Each row is a point. Each copy is the shape, with its points in the same order, stretched, turned, moved and blurred by noise. Say if it was mirrored as well.

Shape, 8 rows:
[[  6.4 -18.7]
 [-28.6  17.2]
 [ 10.4 -17.8]
 [  8.5  -1.4]
 [  9.1 -23.0]
 [ -6.4  26.9]
 [-22.3  -1.5]
 [ -8.0  15.3]]
Copy 1:
[[ 15.9  -6.1]
 [-17.9  27.9]
 [ 21.1  -8.4]
 [ 14.1   9.8]
 [ 19.9 -11.0]
 [  0.1  30.0]
 [-12.8  12.8]
 [ -1.7  22.8]]
Copy 1 is: only turned
Copy 2, 8 rows:
[[ 18.0  24.9]
 [ -8.3 -26.0]
 [ 15.9  27.6]
 [ -0.6  14.8]
 [ 19.3  28.1]
 [-26.7 -17.1]
 [ 13.0  -9.9]
 [-14.1  -7.2]]
Copy 2 is: only turned
Copy 3:
[[-17.6 -14.9]
 [ 23.2  22.3]
 [-16.2 -15.0]
 [-16.3   0.0]
 [-21.5 -18.0]
 [  5.6  27.9]
 [  7.7  -2.0]
 [  0.3  20.0]]
Copy 3 is: mirrored
Copy 4, 8 rows:
[[-17.1 -13.2]
 [  6.0  31.2]
 [-13.8 -18.7]
 [  2.7 -14.7]
 [-19.3 -16.0]
 [ 25.6   5.3]
 [-10.0  21.7]
 [ 12.3   7.7]]
Copy 4 is: only turned

Shape:
[[-24.2   3.7 -11.7]
 [ 31.8  -1.6  24.6]
 [ 13.0  23.2  13.0]
 [-29.9  -5.4  -6.4]
 [  3.3  -8.8 -12.6]
 [-14.6   4.5 -14.8]]
Copy 1, 6 rows:
[[ 14.6  -7.2   2.2]
 [-29.7  19.5  -2.4]
 [-16.8   5.3  26.0]
 [ 13.4 -10.8  -9.8]
 [  7.6  14.1  -6.4]
 [ 14.7  -4.3   5.6]]
Copy 1 is: mirrored
Copy 2, 6 rows:
[[ 13.9 -16.6  -4.4]
 [-29.1  10.4  -6.3]
 [-16.6   5.1  14.6]
 [ 17.4 -31.1 -16.8]
 [  1.4   6.0  -9.4]
 [  9.1  -7.5  -2.0]]
Copy 2 is: mirrored
Copy 3 (6 x 3):
[[-11.5  -7.7 -15.2]
 [ 28.5 -14.2  27.9]
 [ 22.7 -27.4   1.7]
 [-22.1  -6.0  -8.0]
 [  8.5   8.9  -6.4]
 [ -2.7  -3.6 -18.2]]
Copy 3 is: mirrored
Copy 4, 6 rows:
[[  7.4  23.0 -30.1]
 [ -1.8  -9.7  53.5]
 [ 25.6 -15.5  22.5]
 [ -0.3  34.7 -28.2]
 [-10.2   4.3 -10.2]
 [  8.2  11.1 -27.6]]
Copy 4 is: only turned

Shape, 7 rows:
[[ 27.8  17.1   3.1  35.4]
 [-10.3 -11.6  -5.7  -4.8]
 [-10.7   1.5  15.5  -1.5]
 [ -8.4  -2.1 -13.5  11.5]
 [ -7.2 -12.1  19.6   4.3]
 [-19.5   4.6   7.3 -18.9]
 [  0.8 -17.4  -7.5  -7.0]]
Copy 1 (7 x 4):
[[ -2.7  46.5 -53.7 -32.9]
 [  6.3  18.3  26.7 -10.1]
 [ 12.8  18.9   0.0  20.7]
 [-11.5  33.3   9.8 -12.3]
 [ 33.2  27.4   3.3  12.3]
 [  1.2  -3.0  18.4  28.2]
 [ 12.2   8.9  21.9 -19.6]]
Copy 1 is: mirrored
Copy 2, 7 rows:
[[ -1.5 -42.8  21.7 -13.5]
 [  4.4  21.5   0.3  18.3]
 [-10.7  14.6  10.3   7.6]
 [  0.5   7.2   8.1  22.1]
 [  0.2  20.1  19.0   5.4]
 [-15.8  24.1  -7.2  15.7]
 [ 14.5  17.6  -3.1  10.3]]
Copy 2 is: mirrored
Copy 3 (7 x 4):
[[-47.4 -25.6 -19.0 -56.5]
 [  3.1  -0.7  10.4  18.6]
 [ 17.3 -12.4   8.3  -9.2]
 [-18.4 -16.3   6.9   9.4]
 [  8.9 -10.8  21.3  -9.3]
 [ 29.0  -1.3  -1.1   9.1]
 [ -2.2  11.9   6.7  20.5]]
Copy 3 is: only turned
Copy 4 (7 x 4):
[[ 23.5 -25.1 -13.4   4.8]
 [ -4.2  13.1  -2.8   5.7]
 [ -2.8   3.1 -10.7  -5.9]
 [  5.6   3.6 -21.3  17.1]
 [  0.5   8.4   3.9 -10.0]
 [-12.4  10.3 -11.9  -3.8]
 [ -8.0  10.0   9.9   5.4]]
Copy 4 is: only turned
